Each row of a before or after table is a point. The points were changed in one or more steps. Then noise was added and the rows were shuffled. The steps act on how far a point lies along the listed directions, d1 being the first. Write out the steps. A step turns or swaps two directions, mirrors them in a line or flattens them onto one, adds a multiple of one to another, or multiplies one. Angles are multiples of 10 degrees, from the lower direction toward the higher: turns from -170 to 170, lines from 10 to 170 but not 90. Use the fewest steps. Two steps may share a direction if one is a turn and the other turns, adds or multiplies; they go together, in the order done. Otherwise the lowest direction goes first.
In the rows, zero is written as 128.

Directions:
(1): [ 62 120 147]
(2): [130  63 106]
Before (8 x 3):
[[183  80  97]
 [ 74  72 125]
 [ 82 170 173]
 [116 179 157]
 [ 66 133 154]
 [180 131 102]
 [ 80  69 113]
 [109 116 170]]
After, 8 rows:
[[ 98  55 119]
 [136  78  97]
 [129 147 176]
 [ 56 147 147]
 [ 61 154 154]
 [178 162 131]
 [116 192 153]
 [164 192 155]]
Steps: turn d1 and d2 by -70 degrees

Directions:
(1): [ 93 157 124  71 186 155]
(2): [144 161 136 125 158  43]
(3): [159 140  86  64  79 119]
(4): [131  94 207  85 114 120]
Before:
[[ 98 123 157 115 162 168]
 [111  89 160 105 139 173]
 [118 127 108 206 145 124]
 [124 127 112 138 103 170]
 [104 102  70 146 122 181]
 [111  98 129 159  95 151]
 [101 137 116 103 124 160]
 [105  90 182 101 138 167]
 [157 113 103 164 114  86]
 [125 129 120 249 125 118]
 [105 135 170 112 159  96]
 [130  81 175 137  83 105]
 [143 149  67 124 122 110]
 [ 74 130 122 181 201 164]]
After, 14 rows:
[[124  58 147 159  72 186]
 [122 125 135 172 118 104]
 [112 134  83 187 149 160]
 [ 90 152  94  99 172 146]
 [118 115 101 191 154 151]
 [125 116 140  64 148 125]
 [ 81 119 152 135 153 147]
 [111  75 187 155 151 116]
 [114 125 163 151 142 131]
 [111  94 168  91 116 171]
 [129 138  71 127  89 148]
 [122 116 115 182 110 152]
 [149 115 162 102 123  86]
 [100 100 184  66 113 198]]
Steps: turn d1 and d4 by -160 degrees; swap d2 and d3

Directions:
(1): [113 180 143 136 123 176  58  66 124]
(2): [ 71 133 128  75 155  67  72 154 130]
(3): [200 126 154  87  83  94 103 119  75]
(4): [114 135 170  61 177 161 181 104  98]
Before, 8 rows:
[[163 116 152 102 116 168 170 125 102]
 [ 66 144 137 175 101 153  53 108 198]
 [156  88 164  41 113  82 151 142  81]
 [ 79 183  95 182  81 160  24  80 177]
 [144 129 142  68 118  38 153 139 123]
 [172 134 139 172 116 164 177 128 126]
 [ 66 160 136 140 139 208  71  89 146]
 [195 110 165  48  93  82 121 105  68]]
After (8 x 9):
[[140 131 156  80 108 134  99 123  97]
 [ 66 117 133  65 137  63  70 142 129]
 [116 101 152 172 107 181 170 112 177]
 [200 143 154 121  96 111 131 125  86]
 [117 131 155 135 137 227 156  91 126]
 [ 69 121 145  25 150  32  44 130 113]
 [ 77 140 117 100 133  51 112 141 168]
 [126 135 118 136 106 169 168 105 151]]
Steps: flatten d1 and d4 onto the line at 50 degrees; multiply d3 by 1.3; turn d2 and d3 by -70 degrees
